Every row gives one point. Any point is a mix of the corners, with weights that add up to 1. It lies inside the corners' shape when no weight is negative. Say inside or outside, and name the corners with a negative weight.

Corners:
(1): [-4.4  3.3  1.7]
(2): [ 2.2 -3.5 -4.3]
(3): [-1.5 -6.9  0.9]
(4): [ 3.4  2.5 -2.1]
Points:
[-1.7 -1.7  0.0] => inside
[-3.5  2.0  1.3] => inside
[-0.5  0.9 -0.2] => inside
[ 2.1 -0.8 -2.8] => inside
[-3.8  0.1  0.7] => outside (4)

Corners:
(1): [-1.1 -5.6 -1.9  1.7 -3.2  9.9 -1.8 -2.7  0.9 -2.2  2.9]
(2): [-0.4 -2.7  0.3  0.2  0.2 -2.4 -1.5 -1.1  0.1 -3.1 -2.3]
(3): [-0.3 -5.8 -1.0  2.7 -1.4  1.1 -1.4  0.8  0.5  3.2 -2.5]
(4): [ 2.0  0.1 -1.8 -2.7 -4.3  4.2 -1.0 -0.3  1.6  0.8 -0.7]
(5): [ 1.4 11.1  1.3  1.3 -4.3 -2.6 -2.0 -6.0  0.3 -2.4  2.5]
(6): [-2.2  2.0  1.7  0.1 -0.2 -1.2 -1.3  2.7 -0.3  0.3  1.4]
(7): [ 1.7 -0.2  1.6 -3.8 -2.8 -0.7 -1.4 -2.2 -5.9  3.5 -0.3]
(8): [ 8.5 -3.0 -2.1 -0.6 -0.3  0.4  0.8  1.6 -2.0 -2.9  3.1]
(9): [ -1.2  -1.3  -1.4  -1.9 -12.7  -2.4  -2.9   0.6  -1.2  -0.3  -2.3]
(10): [-1.9 -5.5 -0.8 -1.5 -0.4 -3.1 -1.5 -0.1  1.0  3.4  0.9]
(11): [ 5.9 -4.9  4.5  0.3  0.1 -1.5 -1.7 -0.4  0.4 -2.7  1.6]
(12): [-1.2  3.0  2.3  1.6 -0.1 -2.7  6.1  0.6  1.3 -1.4  2.0]
Points:
[-0.4 -6.5 -0.1 -0.2 -1.8  1.0 -0.8  0.6 -0.3  0.5  0.6] => outside (4, 5)
[-0.8  0.3  1.6 -0.9  1.2  1.8 -0.3 -2.0 -0.3  0.4  1.6] => outside (3, 8, 9)
[ 4.3 -3.4  0.6  1.4  3.9  1.7  0.9  0.1 -1.3 -0.3  5.1] => outside (2, 4, 9)
[ 1.5 -1.3  0.8 -0.4 -2.1 -0.4 -0.6  0.0 -0.1 -0.1  1.1] => outside (2)
[ 0.2 -1.6  0.2 -0.5 -2.5 -1.1 -1.4 -0.7 -0.8 -1.1 -0.8] => inside

Corners:
(1): [ 4.4  2.5 -3.1  2.9  2.4 -2.4 -0.9 -3.5 -0.7 -2.7  3.6  3.8  2.1 -0.5
  5.2  4.7 -0.4  4.5 -2.3 -4.0]
(2): [ 1.7  6.3 -2.2  5.8  1.2 -1.4  6.2 -1.9  3.9 -3.7  2.0  3.5  4.0  1.8
  1.2 -0.4  1.1  1.5 -2.1 -0.7]
(3): [ 0.1 -2.4 -4.4  0.1 -2.2  3.3 -6.3 -3.8  1.2 -2.0 -1.9 -4.0 -2.2 -3.4
 -0.2 -5.6 -0.2 -2.7 -1.0  3.1]
(4): [ 3.4 -0.7 -3.2  5.9 -0.3 -2.5  2.9 -4.6 -1.6 -3.8  4.7 -2.3 -2.4  3.1
  3.7  4.0  0.2  2.3  3.6 -2.7]
(5): [-2.6 -2.1 -6.4 -0.8  0.5  3.6 -2.3  1.5 -3.2  0.6  2.5 -2.9  2.4 -3.3
 -1.4 -4.6 -1.2 -2.0  0.7  1.9]
(6): [ 2.4  3.3 -1.5  2.2  2.9 -5.6 -1.1 -3.1  1.7  1.7  3.0 -1.6 -1.7 -0.6
  1.0  3.9  3.7  3.0  4.0 -3.2]
(7): [ 1.7  0.8 -0.2  0.0  4.9 -1.7 -0.4 -2.1 -4.6 -2.9 -0.2  1.1 -4.6  1.9
  4.6 -2.4  2.3  3.7  3.8 -1.6]
(8): [ 2.1  4.1 -4.4  1.5 -1.2  2.4  2.3  2.6  4.0 -2.2  2.7 -0.6  0.2  3.9
  0.3  5.0 -0.5  3.0 -4.8 -0.6]
(9): [ 5.5  1.6 -2.8  4.8  2.5 -3.2  3.2  2.8  2.4 -2.5  0.2 -1.7  1.3 -1.4
  2.2  1.9 -3.7  3.1 -1.3  0.6]
(10): [ 5.8  1.1 -0.9  3.3  5.4 -1.8  0.7 -2.7 -0.7  0.1  6.4  2.2 -5.0  0.9
  2.5  2.5  0.5  0.3  0.1  0.3]
(11): [-1.9 -3.5 -1.8 -4.4 -1.4  3.9  1.3 -3.4  0.7 -0.5 -0.5 -4.6 -1.1 -4.6
  0.4  0.3  0.0 -2.2 -0.3  1.9]
(12): [-5.5 -5.5  0.2  0.1 -2.9 -0.4 -4.1  2.2 -2.2  2.0  0.0 -1.2 -2.7 -3.9
  3.6 -2.4  0.7 -3.7 -0.4  3.6]
(13): [ 4.9 -4.5  0.3  5.8  2.8  0.1  2.0  4.6 -1.5  2.6 -1.1  2.2  1.5  0.3
  1.7 -0.4  5.3 -1.0 -3.3 -3.0]
(14): [-2.7  1.3 -0.1  3.4  2.5  2.6  0.6 -3.3  2.3 -2.1  2.1 -4.3  2.3  1.5
 -0.6 -0.8 -5.1  2.3 -5.3 -2.8]
(15): [-1.0 -4.0 -3.1 -2.3 -1.7 -0.1  0.5  0.3  3.9 -1.7  4.3 -0.9  2.7 -0.6
 -1.6 -5.1 -2.8  2.8 -3.7 -0.7]
(16): [-0.5 -5.9  2.4 -0.5 -2.2  4.3 -5.5 -0.3 -2.9  2.3 -1.6 -0.5 -0.4 -2.1
 -0.8 -1.9  1.0 -0.3  5.7  5.3]
(17): [ 3.2 -3.0  3.0 -0.6 -1.9 -2.6 -3.1  0.7 -7.2  4.5 -2.4  0.7 -1.7  0.8
  0.4 -1.0  0.8 -6.7  2.1 -1.7]
(18): [-0.2 -3.6  1.2  0.5 -0.1  1.7 -4.6  0.8 -2.1 -4.9 -0.3 -0.5 -3.1 -5.8
 -4.4  0.2  2.3 -3.4  2.1  1.7]
(19): [-0.1 -0.9 -5.0  1.8  4.9 -1.9  1.2 -2.3  4.8 -2.9  0.8  1.6  0.9  3.5
  2.4  3.2 -1.7  0.7 -0.8 -0.5]
(20): [ 1.2 -2.3 -1.8  3.5 -1.0  1.0  0.5  1.5 -1.8  3.5 -2.3  4.1 -4.6 -2.2
 -1.5  1.1 -1.5  0.8  1.0 -2.7]
(21): [-2.7 -4.8 -4.5 -1.0 -1.9  0.2 -1.2 -0.6 -2.3  1.3 -0.7 -3.9  0.0 -2.1
 -5.2 -0.4 -0.2  1.2 -4.7  5.2]
Points:
[ 1.4  0.0 -1.6  2.0  1.5 -0.3  0.0 -1.3 -0.3 -1.1  1.5  0.4 -1.0 -0.1
  1.4 -0.3  0.4  0.6  0.1  0.2] => inside
[ 1.3 -1.9 -1.1  1.6  0.9  0.4 -0.6 -0.3 -1.0 -0.3  0.2 -0.1 -0.8 -0.4
  1.1 -0.3  0.8  0.5  0.6  0.2] => inside
[-1.6 -3.0 -0.2  0.9 -2.3  3.8 -1.6  0.3 -4.1 -0.4 -3.1 -1.8 -4.1 -1.1
 -2.3 -1.3 -1.8 -5.1  2.1  4.4] => outside (1, 6, 13, 15)
[ 0.3 -2.8 -2.8  0.3 -0.3  0.9 -1.5  1.1  0.9 -1.6 -1.2 -1.1 -2.9 -2.3
  0.8 -3.4  2.7 -1.5  4.6  1.7] => outside (1, 10, 14, 17, 21)
[ 1.0 -0.4 -2.1  1.5  1.2 -1.2 -0.8 -1.4  0.0 -0.2  1.5 -0.7 -1.0 -0.5
  0.9  1.0  0.7  1.0  0.3 -0.2] => inside

Corners:
(1): [ 2.0  4.1  0.3 -3.1  2.5 -1.9 -1.3  1.3  1.7 -1.1  4.5  0.7 -1.6  1.2
 -0.8  3.4  2.7 -1.1 -2.3  0.4]
(2): [ 2.8 -5.3 -2.3 -2.2 -4.8 -0.1  1.2  4.2  2.9  0.5 -4.4  1.7  4.5 -0.6
  2.2 -3.5  2.6  5.2 -3.6  0.4]
(3): [-4.1 -0.1 -4.4  6.3  0.0 -2.3  0.6 -0.9 -0.1 -4.5 -1.0  5.6 -0.4  1.5
  2.1 -1.1 -3.1  4.8 -2.0 -0.1]
(4): [-2.4  0.6  1.0  1.3 -3.3  3.5 -1.1  2.9  0.9 -4.2 -2.1 -3.5 -1.4 -5.9
  3.7 -1.8 -5.6  3.3  1.6  2.5]
(5): [-5.4 -0.3  0.6 -1.1 -2.5  0.6  3.3 -1.1  4.3 -1.6  4.0  1.6  0.8  2.8
 -1.8  2.3  0.1 -3.7  4.1 -3.1]
(6): [ 2.7  0.1  3.9  1.6  1.2 -1.5  2.0 -2.4 -1.2  1.9  1.1 -1.7  1.8  1.7
 -2.3 -2.7 -3.9 -3.3  2.3  4.8]
(7): [-6.8  3.1 -2.3  3.3 -0.4  4.7  3.0 -3.5 -1.4 -2.8  0.7 -0.8  2.6  3.3
  2.6  3.2  2.6  4.7 -2.6 -2.3]
(8): [-1.7  2.6  0.5  4.7 -2.6 -3.1 -0.6  0.1  5.6  3.2  3.0 -0.1  5.1  1.5
  0.6 -0.1  2.8  4.7 -1.6 -2.1]
(9): [-2.8  0.0 -5.0 -3.0 -0.7  0.3 -3.8 -1.6  1.5 -6.9  3.2 -1.7 -0.3 -2.1
 -4.2  2.7 -1.4  6.1  4.2  2.5]
(10): [ 1.7 -4.1 -2.0  3.9  3.5  3.6 -0.3 -1.8  0.8  1.0 -0.3  0.1  0.6 -3.7
 -2.3  1.8 -1.6  1.4 -4.4  0.0]
(11): [-0.5 -3.8  5.5  5.5 -2.8  1.5  0.3 -0.6  3.2 -6.4  2.8  1.0  1.6 -4.8
  1.1 -0.1  0.7 -1.2  3.0  2.4]
(12): [ 3.7 -1.9 -3.9  3.8 -4.7  6.6 -0.2  2.8  1.8 -3.7  1.8 -2.3  0.6  1.2
  3.7  2.8  1.1  0.3 -1.6 -0.1]
(13): [-0.3 -3.1 -0.2 -2.8 -1.4  0.3  1.3 -0.1 -1.2  1.4  2.6  1.4  3.0 -3.1
  1.9  4.4 -1.7  4.7  4.4  1.1]
(14): [ 2.2 -0.8  4.0 -2.6  0.3  1.0 -2.8  0.6  1.3 -1.8  4.3 -3.1  6.7 -4.4
 -0.2 -1.6 -3.9 -2.3  0.2  2.0]
(15): [-0.9  1.7 -3.0 -1.7 -0.3  0.9 -0.8 -1.1  5.3 -2.6 -4.8 -2.2  4.9  0.7
  0.7  3.4 -0.6  0.3  4.5 -1.3]
(16): [-2.5  1.4 -4.3 -1.4  1.8  4.1  2.8  0.6  2.4 -2.7  1.5 -2.4  2.2 -0.3
  1.6 -3.4  0.2 -0.4  1.5  3.7]
(17): [-3.2  4.7 -1.0 -1.1 -4.8  1.4 -3.1  3.8  2.7 -1.6  0.2 -2.3  5.4 -1.1
  0.5  4.7 -0.4 -1.3  0.4  4.9]
(18): [ 1.7 -4.7  3.7  3.8  4.6  6.1 -1.9  4.6 -3.5 -1.1  2.7 -3.4  2.5 -5.4
 -2.0  0.1 -3.4  5.9  1.2  0.3]
(19): [-0.3 -4.3  0.2  0.1 -1.2 -0.3 -1.1  3.4  1.9  0.7  0.5 -1.6  0.0  3.5
  5.3  1.2 -1.4  1.6 -3.7  6.0]
(20): [ 0.0  0.6  4.5 -0.3  3.8  4.1  1.6 -1.8  0.5  0.9  3.8  2.5  2.5  1.8
 -2.0 -3.8 -5.9  3.9 -0.5  5.7]
(21): [-3.1 -2.2 -4.3 -2.8  1.1  4.5 -4.6 -2.5 -0.5 -1.8  0.4  3.0 -1.4  0.4
 -2.2 -2.9  3.1 -1.8  4.5  0.5]
Points:
[-6.6 -4.4 -7.7  9.6 -1.6  4.5  1.0 -2.1  0.9 -7.4 -4.8 -1.8 -1.8  0.7
  2.1 -1.8  2.2  5.5 -0.5 -4.2] => outside (1, 13, 14, 17, 20)
[-1.4  0.4 -1.5 -0.3 -0.1  0.8 -0.3 -0.3  1.1 -1.8  1.5 -0.3  1.7  0.6
  0.2 -0.3 -1.1  2.9  1.1  0.9] => outside (10, 11, 17)
[-1.6  0.0 -1.1  0.8 -1.4  1.4 -0.6  0.9  1.6 -2.2  0.8 -0.5  1.6 -0.5
  1.0  0.9 -1.2  1.6  0.2  1.8] => inside
[-0.8 -0.5 -0.3  0.6 -1.3  1.1  0.0  0.9  1.8 -0.7  0.9 -0.5  2.4 -1.2
  1.1  0.0 -0.7  2.8  0.5  1.0] => inside
[-0.9 -0.9  0.2 -0.7 -2.1  1.7 -0.7 -0.6  2.6 -0.2  1.3 -0.8  2.7  0.0
 -0.1  1.5 -0.3  0.8  1.5  1.4] => outside (1, 3, 16, 18)
[-0.5 -0.3 -1.4  0.7 -1.2  2.2 -0.3  0.9  1.9 -1.6  0.8 -1.0  2.2 -0.1
  1.3  1.2 -0.4  1.2  0.2  1.6] => inside
[-5.2 -0.6 -0.2  1.0 -0.2 -1.0  1.4 -3.1  0.4 -0.4  3.0  3.2  2.9  1.8
 -1.2 -0.6  0.6  2.2 -0.8  2.4] => outside (1, 4, 12, 15, 18)
[-4.5  1.7  1.1 -1.6  0.0  0.1 -0.7 -0.8  1.9 -2.3  2.7 -0.1  2.0  0.5
 -0.8  0.6 -1.5  0.1  4.5  1.7] => outside (2, 10, 12)

Corners:
(1): [-2.6  3.9 -6.8  1.5  1.7  2.6 -0.2  2.9 -1.2 -0.4  1.2  0.8 -1.5 -0.1
  1.0 -5.2 -2.8  0.9 -1.3 -2.4]
(2): [-1.2 -0.7  1.1  3.7  1.1 -1.9  3.1 -1.1 -2.3 -2.2 -3.1  3.1  4.3  5.6
  1.9 -1.7  0.7 -2.3  0.0  0.6]
(3): [ 1.1  1.1 -6.2  2.5  1.0  3.0 -0.9 -0.9 -0.5 -1.0 -2.2  9.5 -3.1 -1.2
 -3.6 -2.8 -2.5 -6.2  6.5  0.5]
(4): [-8.4  0.5  0.0 -1.4 -1.3 -0.3 -2.2 -6.1  1.6 -3.0 -0.8  1.0  2.2  3.3
  4.1 -6.0  8.0 -2.0  1.7 -2.4]
(5): [ 4.2  8.4  5.7  3.4  0.0  1.0  3.7  5.6  2.3 -5.0  1.9 -1.5 -3.3 -1.7
 -7.2  4.8 -1.0 -5.6  3.3 -1.2]
(6): [-1.9 -0.4  1.2  1.5  1.7 -0.4 -3.0 -1.3  8.4 -4.3 -0.8  4.8  3.8 -1.0
 -1.0  0.5  0.7 -3.3  2.2 -3.3]
(7): [-2.0 -1.4 -5.5  4.5  2.4 -5.0 -4.5 -1.5  0.2 -2.6  0.7  1.4  2.7 -0.1
  2.2 -0.7 -5.1 -4.1  2.3  0.2]
(8): [ 0.1  4.3 -3.3  0.4 -2.4 -0.3 -0.2  4.3  1.2 -0.6  1.3 -1.8 -2.4 -2.1
  3.4 -5.5 -1.2  1.3 -0.8  2.0]
(9): [ 3.9 -1.1 -1.8  2.1 -1.7  3.4 -0.3 -1.6  0.3  3.9  5.6 -2.9  4.1  5.9
 -3.8  5.5 -5.6  3.1 -1.3  4.3]
(10): [ 0.4 -5.9  2.5  1.7  0.7 -8.4 -3.6  0.8 -1.3  4.8  3.2 -2.8 -5.1  3.3
  3.9 -5.0  0.8 -2.6  4.4 -1.8]
(11): [ 0.7  1.5 -2.0  0.9  0.9 -1.2 -1.9 -4.2 -4.4 -2.8  1.0  2.4 -1.7  5.1
  3.0 -0.7  1.3  0.6  0.2 -1.2]
(12): [-3.1  1.2 -1.7  2.8  5.3 -1.1 -6.0  2.9  5.0 -1.4  0.5 -1.2 -0.2  1.2
 -1.4 -0.3  5.3 -1.3 -0.3  0.7]
(13): [ 3.2  6.0 -0.9  0.2  1.7  0.5  6.1 -4.1 -2.2 -5.0 -3.3  0.4  5.8  5.1
 -1.4 -1.6 -2.2 -1.0  2.8 -0.7]
(14): [-4.0  7.6  0.4 -2.7 -0.4 -0.3  3.0 -2.9 -3.1 -1.9 -0.8 -0.2 -0.5  3.8
 -1.2  2.5  2.1  4.6  0.1 -2.0]
(15): [-1.2  1.9 -3.9  5.0  1.8 -2.4  1.7 -3.7 -3.4 -1.0 -2.1  2.4 -3.0  0.8
  0.5  4.1 -0.5  0.3  2.7 -6.3]
(16): [ 0.8  1.9 -3.2  3.8  1.8 -2.2 -2.8 -0.4 -0.1  0.6 -0.6  2.9 -1.8  3.1
  2.8 -0.5 -1.2 -6.5 -2.8  0.4]
(17): [-1.2  2.0 -4.2  2.4 -1.2 -3.3  3.0  0.6 -0.4 -2.1  1.0 -2.7 -1.5  7.7
 -4.5  2.2  0.4  0.4  2.4 -2.9]
(18): [ 2.9 -4.0 -5.1  3.0  0.3  0.3  2.3 -1.1 -2.3  2.6  3.6  4.6  2.0 -1.8
  1.4 -3.9 -4.6 -6.2  0.3  4.0]
(19): [-1.0 -3.7 -0.3  2.8  1.1 -5.7  0.0 -0.4  0.8 -3.7 -2.5 -3.9 -2.4 -0.1
 -1.0  2.7 -1.0  0.4  0.1 -6.0]
(20): [ 5.2  0.8  2.4 -0.9  0.9 -3.6 -6.8  6.4 -1.0  4.3  5.3 -9.0  1.1 -1.3
  3.4  3.2  1.0  0.2 -4.8 -2.5]
(21): [-2.2  1.4 -2.4 -1.0  0.7  1.2  2.1  0.7  1.5 -1.6  0.4 -1.5 -4.5  1.3
  1.8  2.3  1.2 -0.5  2.4 -3.6]
Points:
[ 0.7  0.7 -1.8  2.1  1.1 -1.1  0.1  0.1 -0.6 -0.6  1.1 -0.1  0.1  2.1
 -1.0  0.7 -1.5 -0.9  1.5 -0.9] => outside (4, 8, 16)
[-1.1  0.8 -1.9  2.2  0.8 -0.8  0.5 -1.3 -0.1 -1.5 -0.2  1.7  0.1  2.1
  0.0 -0.6 -0.2 -1.7  1.4 -0.9] => outside (20)
[ 0.1  2.0 -2.0  1.8  0.3 -0.1  0.6 -0.5 -0.1 -1.6  0.3  0.9  0.7  1.6
 -0.3  0.3 -1.3 -1.4  0.6 -1.4] => outside (10, 12)
[ 0.8  0.4 -1.1  1.4  0.8 -2.2 -1.8  0.1 -1.2  0.1  1.6 -0.8 -0.8  2.0
  1.6 -0.5  0.0 -1.2  0.2 -1.2] => inside
[-0.4  0.6 -1.9  1.9  0.6 -0.6 -0.4  0.1  0.4 -0.8  0.6  0.2 -0.3  1.9
  0.1 -1.2  0.3 -1.6  0.9 -0.9] => outside (7, 14)
[-1.0  2.0 -1.1  1.5  1.0 -1.5 -0.9 -0.2  0.3 -1.6  0.1 -0.5 -0.6  2.1
 -0.1  0.4  0.4 -0.7  0.8 -1.6] => outside (18)
[-0.4  2.1 -2.5  1.8  0.3  0.4 -0.4  0.0  0.2 -0.6  1.3  0.9  0.3  1.6
 -0.3  0.5 -0.8 -1.0  0.1  0.3] => outside (10, 13, 19)
[-0.6 -0.2 -2.0  2.0  0.1 -1.8 -0.6  0.2 -0.9  0.2  2.4 -1.9 -0.2  2.2
  0.8  0.4 -1.0 -0.1  0.2 -0.3] => outside (3, 6, 13, 16)
[-1.7  1.1 -3.6  2.3  1.9 -1.3 -0.4 -0.6  0.7 -1.3 -1.5  1.7 -0.1  2.4
 -0.7 -0.5 -1.1 -1.0  2.0 -0.8] => outside (4, 5, 11, 18, 20)
